Rows are points. The ring and each string are closed loops that go straight from each point to the next, and from the last back to the first. Before rounding, they use only three directions, however many columns there are. Count how often each string passes through the ring. Passing back the other way cancels.
In the rows, zero is written as 128.

Ring, 8 rows:
[[156 152  82 154]
 [143 198 111 144]
 [118 196 153 115]
 [106 159 171 108]
 [101 104 180 127]
 [113  58 161 156]
 [136  54 116 164]
 [154  90  81 158]]
String (18 x 4):
[[150 113  75 102]
 [170 142  50 142]
 [165 195  77 184]
 [159 223  83 149]
 [138 237 134 174]
 [124 180 155 169]
 [127 141 134 137]
 [127 158 120  78]
 [109 170 152  57]
 [ 88 149 208 113]
 [ 96 120 202 160]
 [111 111 173 164]
 [121  90 136 119]
 [125  54 122 108]
 [123  12 139 173]
 [133  38 130 198]
 [132  99 134 185]
 [140 109 107 145]]
Times through: 3
String:
[[116 207 148  83]
 [133 162 110  85]
 [130 147 127 131]
 [130 211 151 184]
 [135 187 133 172]
 [134 143 124 142]
 [149 164  84 110]
 [158 200  75 124]
 [147 239 122 196]
 [142 249 126 172]
 [138 217 112 112]
 [135 182 106  80]
 [115 227 159 107]
 [100 216 197 137]
 [107 170 182 149]
 [121 142 142 121]
 [126 138 125  94]
 [104 183 165  68]
 [ 98 215 188  93]]
Times through: 1

Ring (9 x 6):
[[109 115 143  83  93 134]
 [ 71 135  61 103 100 142]
 [ 59 143  13 132 113 147]
 [ 82 146  18 184 145 154]
 [120 136  71 203 159 153]
 [162 109 125 207 163 147]
 [187  80 155 193 153 139]
 [187  66 181 149 128 131]
 [153  88 187  99 102 130]]
String (15 x 6):
[[ 86 107  57  98  92 135]
 [ 62 128  54  78  83 138]
 [ 72 147 116  73  89 140]
 [105 132 137 106 108 140]
 [100 132 175  60  85 135]
 [126  93 163  68  82 127]
 [150  73 138 115 104 129]
 [141  92 113 147 124 137]
 [180  99 249 122 123 134]
 [214  52 227 146 128 127]
 [205  37 167 158 127 126]
 [155  68  99 156 124 133]
 [174  51 161 114 103 124]
 [146  78 186  71  84 124]
 [110  96  99  98  94 133]]
Times through: 1

Ring (7 x 8):
[[135 123 186  87 135 185  73 151]
 [141 167 171  74 143 111  68 141]
 [136 172 111 112 145  68 116 116]
 [128 158  76 139 141  73 150 109]
 [113 122  55 158 126 127 181 121]
 [113  94  93 148 121 190 161 138]
 [121  88 141 127 125 218 124 146]]
String (21 x 8):
[[125 134 107 126 133 131 134 130]
 [122 100  74 177 137 151 176 106]
 [107 110  33 174 121 137 204 119]
 [106 129  44 146 116 125 186 135]
 [117 134  84 129 125 130 152 135]
 [126 105 102 158 138 158 151 114]
 [118 112  55 175 133 130 186 107]
 [112 144   7 177 130  68 212 101]
 [119 167  63 124 129  69 156 125]
 [124 167  88 114 133  79 136 128]
 [133 196  85 108 143  26 127 115]
 [129 196 107  81 134  51 108 138]
 [132 147 124 113 139 117 115 128]
 [147 157 149 115 157  93  92 108]
 [147 189 151  86 154  56  76 119]
 [146 204 142  78 152  36  78 122]
 [133 190 117  85 138  57 102 133]
 [129 171 107 101 135  81 118 131]
 [127 188  77 110 137  40 136 121]
 [126 164  48 154 142  48 171  98]
 [116 167  55 124 125  70 162 129]]
Times through: 3

Ring, 8 rows:
[[111 145 140 174 126 110  72 109  78 190 118]
 [104 125 127 182 139 104  73 128 114 178  99]
 [108  96 114 150 131 110  91 140 141 125  91]
 [121  84 129  95 111 117 126 138 137  82 100]
 [129  89 148  65  98 120 146 131 120  73 111]
 [138 117 166  55  81 127 144 106  72  92 136]
 [134 141 156  94  84 129 111  90  43 130 145]
 [121 151 146 146 106 120  82  94  51 172 134]]
String:
[[120 163 168 146 111 113  90  94  45 197 136]
 [116 174 144 182 113 118  56  83  30 213 140]
 [109 173 166 190 133 102  69 100  54 241 126]
 [113 147 108 189 116 123  45  96  60 177 125]
 [119 124 112 148 107 126  74 106  81 133 121]
 [115 126 137 146 119 113  91 117  95 154 113]
 [108 129 155 158 136  99  98 129 110 183 104]
 [ 93 131 157 201 165  83  84 146 137 225  84]
 [ 93 118 112 215 158  97  56 141 140 193  82]
 [111 109  91 168 119 123  61 119 108 126 105]
 [115 111 122 141 118 116  90 124 110 130 107]
 [114 110 141 132 125 108 107 132 120 138 102]
 [119 106 105 135 107 126  83 117 103 107 112]
 [114  84  82 142 115 126  78 131 134  84  96]
 [118  83  82 130 108 130  84 128 129  72 101]
 [120 104 132 114 111 118 110 125 112 111 109]
 [120 102 150 102 115 111 127 133 122 114 106]
 [123  79 167  62 116 105 166 153 154  83  95]
 [130  71 151  43  99 117 166 144 145  48 102]
 [134  85 113  69  82 137 122 117 105  44 120]
 [130 103 116  95  89 134 106 110  90  78 123]
 [141  92 152  31  75 132 157 116  95  47 129]
 [143 101 174  20  75 127 171 114  86  60 133]
 [142 108 133  54  67 142 128  97  64  58 141]
 [128 117 133 103  95 127 107 108  81 107 126]
 [126 123 173  91 106 112 135 118  90 133 122]
 [138 138 204  52  87 115 160 104  58 132 142]
 [145 151 186  54  67 132 139  79  18 123 162]
 [143 152 141  89  63 145  96  68   7 115 164]
 [132 137 119 118  81 139  81  84  41 117 144]
 [125 133 146 119 101 122 101 103  69 140 129]
 [122 143 170 122 110 111 111 107  69 168 128]]
Times through: 4

Ring, 6 rows:
[[100 138 167 135 181 139  93 107 132 144 113 157]
 [149 138 146 121 177 145  90 119 127  52  72 128]
 [126 112 104 108 161 113 121 149 135  56  82 121]
 [111  98  81 107 139  84 145 157 144  96 118 130]
 [ 96 108 104 122 135  82 142 134 148 167 158 156]
 [ 70 120 140 133 160 105 122 120 143 197 152 168]]
String:
[[174 125 104 111 144 113 117 133 134  35  90 119]
 [130 105  90 101 161 110 126 161 134  29  68 110]
 [ 65  93 100 102 186 115 126 174 135  71  65 118]
 [ 99 112 123 108 191 136 106 154 128  46  52 117]
 [198 151 148 121 170 154  80 107 123   7  59 119]
 [177 145 142 125 157 135  95 106 130  60  94 133]
 [112 124 133 123 165 120 111 126 135 113 109 143]
 [ 50 124 166 130 200 141  97 125 132 161 102 156]
 [ 66 143 195 142 205 157  78 100 128 173 107 166]
 [149 156 175 139 170 147  82  87 129 119 113 155]
 [174 148 148 131 151 131  96  97 132  88 113 144]
 [147 154 172 139 166 142  86  88 130 125 119 156]
 [ 79 140 180 141 188 142  90 101 132 177 123 167]
 [166 154 163 135 162 142  86  91 129  96 108 148]
 [134 136 144 127 163 128 102 113 133 106 109 144]
 [ 76 124 152 127 187 133 102 127 133 137 101 149]
 [127 146 174 129 198 164  74 109 122  74  66 136]
 [169 150 161 123 188 164  74 110 120  22  50 122]
 [ 87 114 131 113 191 134 105 148 130  75  66 126]
 [ 87 111 120 117 169 112 121 143 137 116 105 139]
 [167 130 117 116 151 120 110 126 133  48  91 125]
 [172 117  92 104 147 112 121 146 133  11  74 109]
 [ 71  82  74  97 163  90 147 183 141  78  86 118]
 [ 53  91  98 109 168  95 139 166 142 129 108 136]
 [124 115 109 114 154 107 123 139 138  88 105 132]]
Times through: 0

Ring, 10 rows:
[[150 127 120  92 120 124 131 133 151 116 123 118 194 141]
 [151 132 123  96 117 128 127 134 152 123 119 118 197 140]
 [142 134 127 112 118 135 126 137 141 130 118 116 171 134]
 [138 132 130 131 119 136 124 136 128 136 117 110 138 127]
 [144 124 134 151 118 129 122 128 115 140 113 101 103 121]
 [150 115 134 161 119 121 122 121 108 138 111  94  84 118]
 [145 110 130 153 125 119 128 122 109 129 118  96  82 120]
 [136 111 124 135 131 122 136 129 116 119 127 104 100 125]
 [134 115 120 115 131 124 139 134 128 113 131 111 130 132]
 [144 122 119  97 125 124 135 134 145 113 127 117 174 139]]
String, 32 rows:
[[141 124 126 122 122 129 129 133 131 126 121 110 142 130]
 [161 126 128 117 113 121 122 125 140 129 112 108 169 134]
 [177 135 126  89 104 119 117 123 165 127 107 116 234 145]
 [165 135 122  80 110 123 123 130 166 121 115 121 235 147]
 [136 133 118  83 124 134 135 143 155 114 129 126 203 143]
 [125 126 122 114 130 135 136 141 131 120 130 116 141 131]
 [151 122 126 119 119 123 127 128 135 125 118 108 151 132]
 [162 121 123 104 117 116 127 124 145 119 117 110 178 138]
 [158 119 116  83 122 115 134 128 155 106 126 117 200 145]
 [131 118 113  85 134 125 145 140 146 101 138 121 173 142]
 [118 121 117 105 137 134 144 144 133 109 139 119 140 134]
 [126 123 123 120 130 133 137 139 127 120 130 114 130 130]
 [149 119 124 117 122 121 130 128 133 120 121 108 146 133]
 [153 115 119 103 124 115 134 126 141 111 125 110 163 138]
 [134 116 115  93 133 123 143 137 142 104 136 118 163 139]
 [123 120 114  91 136 130 145 143 141 104 140 122 162 139]
 [156 119 117  88 122 116 134 128 152 108 125 116 192 143]
 [167 121 122  97 115 114 127 123 151 116 117 111 193 141]
 [157 122 126 117 117 120 125 125 138 125 116 108 159 134]
 [130 126 121 108 128 133 136 141 137 118 129 117 154 134]
 [126 130 120 100 129 137 137 144 142 117 131 122 168 136]
 [141 126 124 113 122 129 130 134 137 123 122 113 156 133]
 [165 126 127 112 111 119 121 123 144 128 111 109 179 136]
 [168 134 127  99 107 123 118 126 156 130 109 115 211 140]
 [143 143 125  94 115 139 125 142 156 129 118 124 210 140]
 [119 137 123 109 127 145 134 149 138 126 129 123 160 133]
 [131 127 125 121 126 134 132 138 130 125 125 113 139 130]
 [153 128 128 121 115 126 123 129 136 131 114 109 158 132]
 [162 133 131 118 109 126 117 127 143 136 108 110 178 134]
 [151 139 130 112 111 135 120 135 146 137 112 116 186 134]
 [127 138 126 110 123 143 130 145 140 129 124 121 167 133]
 [122 134 124 112 127 142 134 146 135 125 128 120 153 132]]
Times through: 4
String, 26 rows:
[[163 136 128 105 108 127 118 129 152 133 109 114 202 138]
 [130 142 125 101 121 144 129 147 147 129 123 124 187 136]
 [117 137 123 108 128 146 135 150 137 125 130 123 158 132]
 [132 129 125 116 125 135 131 139 134 125 125 115 149 131]
 [128 127 124 119 127 135 134 140 130 124 127 115 138 130]
 [124 137 121  96 126 142 135 148 146 121 130 125 181 137]
 [155 138 121  78 113 130 126 136 166 121 118 125 235 147]
 [180 132 122  77 105 115 120 123 171 120 109 118 249 149]
 [173 128 120  78 111 115 124 125 166 116 115 118 233 148]
 [147 127 115  74 124 124 136 137 161 106 129 124 216 147]
 [114 125 117 101 137 138 144 148 135 110 140 122 148 135]
 [125 119 113  89 136 129 146 143 143 102 140 122 165 140]
 [137 114 115  96 133 121 142 135 140 103 135 116 158 139]
 [158 113 122 112 122 113 131 123 137 115 121 107 153 135]
 [131 111 116 105 136 121 144 135 132 104 137 113 136 135]
 [144 112 119 110 129 118 137 129 133 110 129 110 142 135]
 [162 115 124 116 119 113 128 121 136 119 117 105 153 134]
 [138 121 123 118 126 127 133 133 131 120 125 111 139 131]
 [143 121 123 114 124 124 132 132 134 119 124 111 148 133]
 [161 120 124 111 117 117 126 124 141 121 117 108 167 136]
 [178 123 119  78 111 110 125 121 166 112 115 116 231 149]
 [175 129 119  72 110 114 124 124 171 114 115 119 245 150]
 [169 128 124  95 110 118 122 124 156 123 112 114 208 142]
 [149 125 126 116 119 126 127 130 137 125 119 111 158 133]
 [150 124 127 120 119 125 126 129 134 127 117 109 151 132]
 [167 129 128 111 109 121 119 124 147 131 109 110 187 136]]
Times through: 0

Ring, 9 rows:
[[ 84 114  86  85  96  70  42 169 189 135 105 205  98 109]
 [ 99 122 108 104  83  72  60 165 193 147 105 197 116 129]
 [130 134 137 140  98  97  95 149 163 157 109 172 127 150]
 [168 150 171 188 136 139 144 123 105 158 123 131 128 169]
 [180 164 187 212 159 158 170 112  75 151 138 106 120 174]
 [175 171 188 216 171 161 176 111  66 139 151  97 108 168]
 [148 162 161 186 166 143 147 124  84 128 149 115  93 147]
 [121 142 126 144 152 119 104 139 114 124 135 147  85 125]
 [ 90 118  88  94 119  84  52 160 165 127 112 191  87 106]]
String, 27 rows:
[[118 132 118 131 134 109  89 145 134 134 120 164  96 126]
 [106 149 132 139 114  92  98 155 156 129 139 160  98 132]
 [ 75 122  85  86 104  69  45 170 185 123 117 198  86 103]
 [ 61  98  54  51  95  55   7 178 204 127  94 227  84  87]
 [ 86  95  65  67 110  77  23 165 178 137  85 216  93  98]
 [117 123 112 121 122 102  78 148 147 141 108 176 104 127]
 [118 138 130 136 112  98  93 150 154 141 122 167 109 137]
 [117 118 108 116 120 101  72 149 150 145 102 182 106 126]
 [ 95 105  90  83  76  66  37 169 204 155  85 217 120 122]
 [103 125 120 109  57  62  63 170 215 161 100 204 135 143]
 [125 145 149 147  83  88 102 154 177 156 120 169 132 156]
 [139 151 165 164  82  96 119 149 170 163 122 159 142 169]
 [157 138 160 166 106 117 120 135 141 169 106 156 141 168]
 [171 131 156 171 131 138 125 123 111 170  99 149 136 166]
 [175 164 192 207 129 141 164 121 105 161 133 118 136 182]
 [157 162 176 191 132 131 149 129 113 149 139 125 121 167]
 [143 140 143 159 140 126 116 132 115 145 121 147 109 146]
 [181 148 170 198 172 165 155 108  65 152 123 115 115 164]
 [207 170 203 241 196 192 200  91  27 150 143  78 115 181]
 [197 172 199 235 195 186 196  96  31 143 149  79 108 175]
 [171 153 164 194 181 163 154 110  60 139 134 111 101 154]
 [174 170 182 216 190 170 177 107  48 131 155  90  96 160]
 [147 138 137 161 166 141 120 124  89 135 124 137  95 137]
 [137 147 143 161 147 126 120 133 111 135 132 140 100 141]
 [132 167 159 179 149 126 140 134 107 123 158 122  92 144]
 [122 163 150 166 139 114 127 142 123 122 155 133  91 138]
 [121 146 135 148 132 110 107 144 132 131 134 151  98 135]]
Times through: 0
String, 26 rows:
[[138 176 171 192 152 130 154 132 101 122 166 111  93 150]
 [134 156 143 170 177 140 132 127  82 116 151 121  77 130]
 [133 129 116 141 172 136 101 129  92 128 119 148  83 121]
 [134 133 127 145 149 126 103 134 112 137 119 152  97 132]
 [140 137 132 154 160 135 113 129  98 134 123 142  94 134]
 [168 175 182 215 189 166 177 110  51 125 162  89  90 157]
 [182 194 213 246 182 171 208 105  48 131 177  70 103 178]
 [168 186 203 225 150 147 185 119  86 139 165  94 114 177]
 [142 146 148 164 137 125 122 134 117 142 128 142 109 148]
 [174 142 161 185 162 155 142 114  79 154 117 127 117 160]
 [187 147 178 200 151 158 156 111  82 165 116 122 132 176]
 [166 161 184 196 119 130 152 128 121 161 131 128 136 178]
 [145 153 164 172 113 115 129 138 137 153 129 144 126 162]
 [138 135 138 148 122 114 105 139 136 151 113 160 117 147]
 [139 117 123 131 117 112  85 140 143 160  92 177 124 142]
 [135 127 128 139 124 114  95 140 136 151 106 166 115 141]
 [138 156 164 170 107 108 127 143 146 150 134 145 124 161]
 [152 159 177 183 104 115 140 137 141 159 131 140 136 173]
 [173 147 174 188 127 138 143 123 111 167 114 135 138 175]
 [171 136 156 177 151 148 133 118  92 159 109 136 123 160]
 [150 139 145 163 145 133 120 128 107 147 118 143 111 148]
 [152 157 165 183 141 133 141 128 107 143 137 128 112 158]
 [150 137 140 161 156 138 119 126  97 143 118 141 104 143]
 [188 179 197 235 200 184 197  98  30 132 161  75  98 169]
 [167 188 197 228 180 162 191 112  58 124 175  80  94 165]
 [142 170 169 189 148 131 150 131 103 129 157 117  99 153]]
Times through: 1

Ring (9 x 14):
[[ 82 118 168 197  75 115 155 111 117  80 135 122 138 173]
 [ 89 131 153 193  71 108 151 104  93  89 175 108 176 179]
 [ 98 135 127 170  89 105 142  95  83  98 204 111 207 172]
 [108 125  95 129 129 107 131  88  95 104 208 135 222 153]
 [113 101  77  87 182 120 122  86 130 110 174 172 194 123]
 [111  89  84  82 199 129 122  88 146 114 148 184 163 112]
 [101  78 115 102 196 139 130  96 163 115 107 184 109 109]
 [ 88  83 151 145 153 137 143 108 163  98  85 168  85 129]
 [ 82  96 168 177 110 128 152 113 148  83  94 148  98 151]]
String, 26 rows:
[[ 94 118 144 167 115 121 142  98 104 113 166 122 152 155]
 [ 92 121 135 169  86 106 148 106 114  72 159 134 183 171]
 [ 95 135 124 172  70  96 147 102  95  69 191 121 220 182]
 [ 98 113 118 143 122 113 139  99 119  90 163 145 180 153]
 [104 125 120 146 138 120 132  85  84 137 207 116 181 146]
 [113 128  91 122 150 114 125  79  80 134 230 125 219 143]
 [117 112  55  82 159 103 122  87 122  83 197 175 249 139]
 [108 100  74  93 152 107 130  97 146  66 154 187 213 139]
 [100 106 118 133 143 121 136  96 125 103 155 151 162 141]
 [114 113  88 103 179 123 121  80 101 139 204 144 193 126]
 [122 110  48  68 186 110 115  79 115 108 211 173 244 126]
 [113 110  65  90 154 104 125  90 126  80 185 174 235 140]
 [104 111 100 124 136 111 134  95 122  89 170 156 196 147]
 [103 122 121 145 138 120 133  88  91 131 198 121 178 146]
 [105 145 116 164  99 104 136  86  61 121 241  97 228 170]
 [ 95 152 129 192  45  89 149 100  68  74 224  97 245 198]
 [ 89 129 140 184  63 100 152 108 106  62 166 124 196 183]
 [ 91 117 143 170 100 115 146 103 114  90 154 131 160 162]
 [ 80 116 162 196  58 106 159 118 130  49 121 135 153 182]
 [ 70 116 193 227  35 110 169 126 134  44  98 124 121 190]
 [ 82 116 181 202  91 126 153 107 110 109 137 110 109 163]
 [ 90 111 155 171 118 126 145 101 116 112 145 127 128 151]
 [ 89 102 139 157 110 117 147 110 144  69 116 157 143 155]
 [ 76 105 172 195  68 114 161 122 148  48  92 146 122 173]
 [ 75 119 189 220  55 116 163 118 119  72 119 114 119 182]
 [ 89 125 166 193 101 124 147  98  90 126 172 101 135 162]]
Times through: 1
